Each wall is flat, endless, passes through zero and stands at right angles to its row. A trip goes straight from one point to another. Which walls does it cross, in order?

Walls:
(1): [-0.69  0.40  0.16]
(2): [-0.61  0.04  0.07]
(3): [ 0.19 -0.14 -0.39]
(4): [-0.16  0.28  0.11]
(5): [-0.71  0.05 -0.15]
Trips:
[ 0.41  0.47 -0.35] to [-0.07  0.22 -0.02] => 1, 5, 3, 2
[-0.02  0.57  0.51] to [-0.71 -0.06  0.91] => 5
[-0.28 -0.37  0.15] to [-0.78 -0.10 -0.55] => 3, 4

Walls:
(1): [-0.30 -0.27 -0.29  0.34 -0.19  0.30 -0.16  0.22 -0.13  0.16  0.08 -0.52
  0.38  0.02]
(2): [ 0.24 -0.46 -0.05  0.46  0.04 -0.18 -0.26 -0.67  0.01 -0.04  0.43 -0.39
 -0.05 -0.19]
(3): [ 0.83  0.49 -0.28  0.14 -0.38 -0.04 -0.14 -0.97  0.43 -0.05 -0.01  0.20
 -0.04 -0.47]
(4): [-0.52 -0.62  0.28  0.21 -0.42  1.31 -0.07  0.35  0.04 -0.03 -0.26  0.56
 -0.38  0.65]
(5): [ 0.15 -0.41 -0.57 -0.22 -0.55 -0.01 -0.27 -0.19 -0.29  0.55 -0.21  0.52
 -0.09  0.02]
(6): [-0.11 -0.01  0.18 -0.12 -0.03 -0.69 -0.03  0.69  0.31 -0.29  0.43 -0.06
 -0.18  0.06]
Trips:
[-0.55 -0.57  0.18  0.38  0.44 -0.38 -0.36 -0.22  0.25  0.27  0.17 -0.21
  0.68  0.43] to [ 0.04 -0.04 -0.12 -0.06  0.26  0.02  0.79  0.22 -0.05  0.74  0.59  0.31
 -0.39  0.70] => 4, 5, 2, 1
[-0.53 -0.10 -0.06  0.27  0.76  0.34  0.15 -0.03  0.26  0.02  0.05 -0.35
  0.23  0.12] to [ 0.30 -0.69 -0.36 -0.68  0.08 -0.07  0.02  0.33 -0.06 -0.08  0.09 -0.14
  0.67 -0.95] => 4, 6, 5
[ 0.66  0.21 -0.60  0.10 -0.48  0.04 -0.25  0.20 -0.03  0.66 -0.17  0.29
  0.19 -0.55] to [-0.06 -0.37  0.05  0.31 -0.61  0.12 -0.15  0.00  0.27  0.47 -0.05 -0.56
 -0.26  0.20] => 2, 4, 3

Walls:
(1): [ 0.10 -0.44 -0.06  0.00  0.29  0.32 -0.04  0.12 -0.01 -0.30 -0.08  0.69
 -0.08  0.22  0.19  0.12 -0.98  0.09  0.31 -0.29  0.06  0.21  0.79  0.20
  0.09  0.72 -0.31 -0.10 -0.40  0.16  0.17  0.13  0.84  0.53  0.30  0.23
  0.69  0.52 -0.12 -0.22 -0.25 -0.17  0.28  0.02  0.04  0.21 -0.51 -0.03]
(2): [ 0.12 -0.62 -0.25  0.03  0.05 -0.56 -0.44 -0.08 -0.09  0.20 -0.43  0.62
  0.08  0.81 -0.26  0.03 -0.97  0.12  0.26 -0.83  0.09  0.29 -0.07  0.05
 -0.23 -0.30  0.03  0.78  0.00 -0.09  0.43  0.24  0.25  0.03  0.35  0.09
  0.24 -0.30 -0.16 -0.31 -0.18  0.36  0.36  0.02  0.06 -0.20  0.14  0.46]
(3): [-0.06  0.37 -0.22  0.31 -0.16 -0.65  0.29 -0.01 -0.06 -0.17  0.41 -0.24
  0.25  0.18 -0.12  0.36 -0.20  0.15 -0.06  0.27 -0.01  0.57 -0.77  0.39
 -0.33  0.28  0.35 -0.34 -0.51  0.01  0.16 -0.36 -0.04  0.19  0.09 -0.39
  0.47 -0.50  0.12  0.12 -0.03 -0.85  0.13 -0.41 -0.26 -0.43 -0.35 -0.12]
(4): [ 0.12 -0.81 -0.05  0.12 -0.23  0.17 -0.08 -0.04  0.00  0.07 -0.02  0.03
  0.06 -0.83  0.12  0.41  0.09 -0.36  0.11  0.09  0.65  0.18  0.03 -0.44
 -0.01  0.13  0.11  0.19 -0.08 -0.16  0.28  0.20 -0.11 -0.55  0.61 -0.13
  0.05  0.31  0.33  0.06  0.16  0.78 -0.61  0.13 -0.53  0.35  0.47 -0.09]
(5): [-0.11 -0.38  0.03 -0.28 -0.02 -0.18  0.75 -0.08  0.21 -0.20  0.03  0.40
 -0.11  0.30 -0.12  0.21 -0.25 -0.01 -0.22 -0.06 -0.35 -0.15  0.56 -0.50
  0.24  0.13  0.44  0.27  0.07 -0.43 -0.02 -0.55  0.01 -0.66 -0.10  0.36
 -0.16 -0.12  0.33 -0.48 -0.33  0.19  0.11 -0.05  0.53 -0.13  0.13 -0.19]
Trips:
[ 0.09 -0.12  0.11 -0.21  0.01 -0.02 -0.12  0.47 -0.09 -0.04 -0.10  0.08
 -0.08 -0.01 -0.39  0.34  0.38  0.63  1.04 -0.43  0.36 -0.41 -0.87 -0.19
 -0.24 -0.06 -0.37  0.41  0.20 -0.29 -0.04 -0.35 -0.05  0.10  0.06 -0.32
 -0.36 -0.19 -0.12  0.27  0.01  0.11 -0.45  0.15 -0.27  0.01 -0.20  0.45] to [ 0.27  0.03 -0.12 -0.39  0.01  0.03 -0.24  0.17 -0.73 -0.34  0.26 -0.10
  0.76 -0.62  0.25  0.02 -0.51  0.85 -0.28 -0.08  0.32 -0.21  0.29 -0.23
 -0.18  0.13  0.59 -0.07  0.11  0.27 -0.03 -0.47  0.10  0.03  0.06 -0.03
 -0.18  0.22  0.62  0.59  0.17 -0.06 -0.13  0.21 -0.73  0.39 -0.64 -0.37] => 3, 2, 1
[-0.14  0.44 -0.30  0.10 -0.22  0.49  0.54 -0.19 -0.88  0.19 -0.12 -0.14
  0.18 -0.05 -0.15 -0.37  0.23 -0.20  0.01 -0.15  0.41  0.33  0.39 -0.40
 -0.28 -0.12  0.02  0.30  0.68  0.08 -0.83  0.63  0.00 -0.04  0.10  0.09
 -0.19  0.29 -0.49  0.14  0.37 -0.22 -0.10  0.39 -0.26  0.11 -0.39  0.40] to [ 0.05  0.11 -0.04  0.10  0.72 -0.23  0.67 -0.31  0.02 -0.44  0.13 -0.17
 -0.06  1.15 -0.14 -0.09 -0.01  0.10 -0.57  0.08  0.48 -0.02 -0.65  0.46
 -0.03  0.04  0.24  0.19 -0.37  0.14 -0.59 -0.12 -1.01  0.33  0.74 -0.36
 -0.31  0.28 -0.15  0.02  0.69  0.15 -0.34 -0.32  0.33 -0.10 -1.02  0.56] => 4, 3, 2
[ 0.05 -0.38  0.73  0.28  0.38  0.55  0.34  0.41 -0.13 -0.22  0.20  0.17
 -0.13 -0.07 -0.07 -0.45 -0.03  0.26  0.23 -0.19 -0.29  0.36  0.07  0.36
 -0.28  0.29 -0.28  0.11 -0.19  0.52  0.29  0.11  0.08 -0.44  0.37 -0.10
  0.36 -0.11 -0.65 -0.72  0.64  0.13  0.12 -0.54  0.06  0.55  0.83  0.18] to [-0.06  0.45  0.25  0.03 -0.36 -0.36 -0.26  0.14  0.47 -0.30  0.32  0.02
 -0.66  0.32  0.56 -0.12 -0.17  0.17 -0.25  0.93  0.26 -0.75  0.48  0.41
  0.09 -0.13  0.14  0.31 -0.44  0.24 -0.22  0.29  0.70  0.09  0.63 -0.35
 -0.23 -0.19 -0.68  0.71 -0.30 -0.44  0.49  0.19 -0.25  0.09 -0.02 -0.27] => 4, 2, 3
[ 0.16  0.30 -1.15 -0.24 -0.06  0.03  0.52  0.00  0.21  0.54 -0.14 -0.20
 -0.52  0.15 -0.15 -0.15 -0.02  0.37 -0.11  0.45 -0.39  0.17  0.04 -0.16
 -0.05 -0.15 -0.31  1.03 -1.05  0.19 -0.54  0.28 -0.07  0.00  0.23  0.04
  0.25 -0.02  0.01 -0.22  0.18  0.24  0.29 -0.21  0.34  0.50 -0.38  0.14] to [-0.16 -0.17  0.10  0.03 -0.30  0.04 -0.24 -0.56 -0.09 -0.17 -0.31  0.09
 -0.13 -0.04  0.00 -0.18  0.23  0.35  0.26 -0.13  0.09 -0.41 -0.30 -0.32
  0.63  0.01  0.22  0.12 -0.02 -0.18  0.03 -0.52 -0.46 -0.24  0.21 -0.21
 -0.75  0.07  0.71 -0.61 -0.20 -0.47  0.15  0.58 -0.11  0.80  0.46  0.11] => 3, 1, 4, 2
[ 0.38  0.35  0.53  0.36 -0.43 -0.25  0.19  0.41 -0.19 -0.18 -0.22 -0.24
 -0.21 -0.25  0.58  0.22  0.17  0.34 -0.01  0.16  0.15  0.31 -0.69  0.36
 -0.07  0.65  0.62 -0.07  0.00 -0.45  0.21 -0.26 -0.11  0.14 -0.49  0.59
 -0.55  0.05  0.62  0.45  0.17 -0.66 -0.38 -0.31 -0.29  0.57 -0.50  0.42] to [ 0.60 -0.10  0.58  0.13 -0.32  0.28  0.08 -0.45 -0.20 -0.69 -0.34  0.34
 -0.36 -0.79 -0.32 -0.24 -0.36  0.19  0.67  0.02 -0.85 -0.01 -0.21  0.22
 -0.29 -0.03  0.36 -0.06  0.16 -0.03  0.27  0.18  0.13 -0.33  0.30  0.20
 -0.17 -0.02  0.16 -0.50  0.00  0.27  0.22  0.09 -0.26  0.42  0.26  0.11] => 4, 5, 1, 3, 2
[ 0.30 -0.22  0.35 -0.56 -0.31  0.18 -0.02  1.07  0.41  0.80  0.14 -0.08
 -0.55  0.13  0.06 -0.30 -0.19 -0.06  0.15  0.06  0.54  0.15  0.18  0.14
  0.29  0.64 -0.02  0.52  0.00  0.65 -0.07  0.35 -0.03 -0.11 -0.23  0.14
 -0.26  0.57  0.18  0.55  0.14 -0.55  0.09 -0.14  0.10  0.48  0.41 -0.57] to [ 0.60  1.05  0.02  0.13  1.10 -0.44  0.13 -0.53  0.10  0.32  0.51 -0.36
 -0.18  0.20 -0.08  0.17  0.31  0.00 -0.12 -0.28 -0.01  0.14  0.63  0.34
  0.17  0.17  0.19 -0.59 -0.19 -0.25  0.12 -0.19  0.05  0.22 -0.51 -0.11
  0.55 -0.19  0.29  0.63  0.07  0.32  0.12  0.26 -0.31 -0.19 -0.33  0.16] => 4, 3
[ 0.02 -0.47 -0.30  0.21 -0.28 -0.20  0.43 -0.59  0.49  0.32  0.65 -0.07
  0.26  0.02  0.28 -0.27  0.24 -0.12  0.00 -0.05  0.14 -1.00 -0.15 -0.20
 -0.27  0.10 -0.09 -0.62 -0.20 -0.42 -0.26  0.02  0.15  0.66  0.57  0.64
 -0.34  0.05 -0.26  0.31  0.19 -0.20  0.33  0.17  0.25 -0.65 -0.39 -0.68] to [ 0.76 -0.16  0.23  0.10 -0.16 -0.38 -0.33 -0.28 -0.23  0.64 -0.02 -0.09
  0.03  0.18  0.09  0.56  0.95  0.07  0.12  0.17  0.23  0.18  0.68  0.45
  0.04  0.07 -0.19  0.36 -0.19 -0.20  0.26 -0.34  0.49 -0.98 -0.02 -0.40
 -0.45  0.66 -0.20 -0.44 -0.33 -0.40 -0.26  0.70  0.20 -0.37  0.35  0.24] => 1, 3, 4, 2
[-0.22 -0.23 -0.69 -0.80  0.45  0.62  0.50 -0.82 -0.31  0.52  0.24 -0.29
  0.49 -0.72 -0.35 -0.04  0.29  0.97 -0.14  0.18  0.01 -0.42 -0.85 -0.05
  0.57  0.10  0.06  0.12  0.10 -0.05 -0.46  0.07 -0.51  0.00 -0.30 -0.72
  0.40 -0.01  0.89 -0.09 -0.42  0.33  0.27  0.17 -0.56 -0.29 -0.06 -0.15] to [ 0.47 -0.44 -0.77 -1.04  0.05  0.33  0.08  0.06 -0.21 -0.15 -0.07  0.24
  0.51  0.83  0.23  0.47 -0.04 -0.22 -0.47  0.38 -0.09 -0.09 -0.03  0.58
 -0.11  0.16 -0.64  0.13 -0.20 -0.10  0.45  0.53 -0.08 -0.54 -0.13 -0.17
 -0.52  0.46 -0.50 -0.18  0.91  0.50  0.74 -0.23  0.48 -0.15  0.50 -0.09] => 5, 3, 2, 1
